Each row is a point. Each copy is the shape, with its points in the same order, turned, moved and blurred by noise. Say if it was mirrored as well.
(in the rows, 128 means zero)

Shape (8 x 2)
[[180 169]
 [111  94]
 [104  94]
 [166 127]
 [117 166]
 [184 122]
 [118  97]
 [118 136]]
Copy 1 (8 x 2)
[[115  62]
 [134 161]
 [130 173]
 [146 101]
 [ 84 116]
 [157  80]
 [137 147]
 [109 126]]
Copy 1 is: mirrored
Copy 2 (8 x 2)
[[134 192]
 [135  92]
 [124  79]
 [152 150]
 [ 87 145]
 [169 163]
 [138  99]
 [108 124]]
Copy 2 is: only turned
Copy 3 (8 x 2)
[[184 122]
 [ 83 103]
 [ 76 104]
 [150  97]
 [130 158]
 [162  83]
 [ 94 102]
 [113 135]]
Copy 3 is: only turned
Copy 4 (8 x 2)
[[207 125]
 [102 113]
 [ 95 119]
 [164 100]
 [152 161]
 [170  87]
 [111 110]
 [136 138]]
Copy 4 is: only turned

Shape (8 x 3)
[[ 92 104 123]
 [168 187 162]
 [171 159 105]
 [ 83 122 109]
 [ 98 124 158]
 [118 123 165]
 [103 146 111]
 [ 89 110  94]]
Copy 1 (8 x 3)
[[ 90 132  96]
 [146 154 201]
 [172 153 138]
 [ 81 157  91]
 [ 78 127 134]
 [ 89 113 143]
 [105 163 112]
 [100 148  74]]
Copy 1 is: only turned
Copy 2 (8 x 3)
[[109  98 160]
 [161 166  72]
 [191 127 109]
 [122 113 179]
 [ 96 131 135]
 [101 125 110]
 [139 128 158]
 [124 100 183]]
Copy 2 is: mirrored
Copy 3 (8 x 3)
[[ 80 147 110]
 [181 122 166]
 [173 116 105]
 [ 93 166 100]
 [ 92 145 149]
 [100 126 154]
 [120 162 110]
 [ 87 158  83]]
Copy 3 is: only turned

Shape (10 x 4)
[[162 187  98 152]
 [180 139 110  96]
 [179 188 132 142]
 [170 123 113  94]
 [122 100 140 133]
 [126 119 145 139]
 [172 140 118 161]
 [181 159 133 145]
 [121  83 146  75]
 [117 137 169 150]]
Copy 1 (10 x 4)
[[160 199  99 167]
 [182 158 154 135]
 [156 214 136 164]
 [171 140 159 135]
 [108 121 144 150]
 [105 144 142 154]
 [147 166 131 189]
 [153 188 146 175]
 [121 100 176 103]
 [ 83 164 145 153]]
Copy 1 is: only turned
Copy 2 (10 x 4)
[[194 172 112 100]
 [184 111 151  95]
 [208 163 140 124]
 [174 100 152 103]
 [119 115 123 141]
 [125 129 127 141]
 [185 135 102 137]
 [194 140 130 136]
 [101  82 167 122]
 [122 158 135 160]]
Copy 2 is: only turned
Copy 3 (10 x 4)
[[161 174  91  84]
 [107 179 145 103]
 [173 194 114 103]
 [101 174 147 108]
 [119 119 130 146]
 [139 123 132 142]
 [136 176  90 123]
 [151 185 116 125]
 [ 89 114 181 135]
 [167 117 131 154]]
Copy 3 is: mirrored
Copy 4 (10 x 4)
[[148  87 125 175]
 [189 114 129 121]
 [157 108 151 180]
 [178 128 116 109]
 [121 163 119 109]
 [122 155 122 124]
 [149 136 109 169]
 [161 133 138 172]
 [142 162 130  59]
 [105 161 153 133]]
Copy 4 is: mirrored
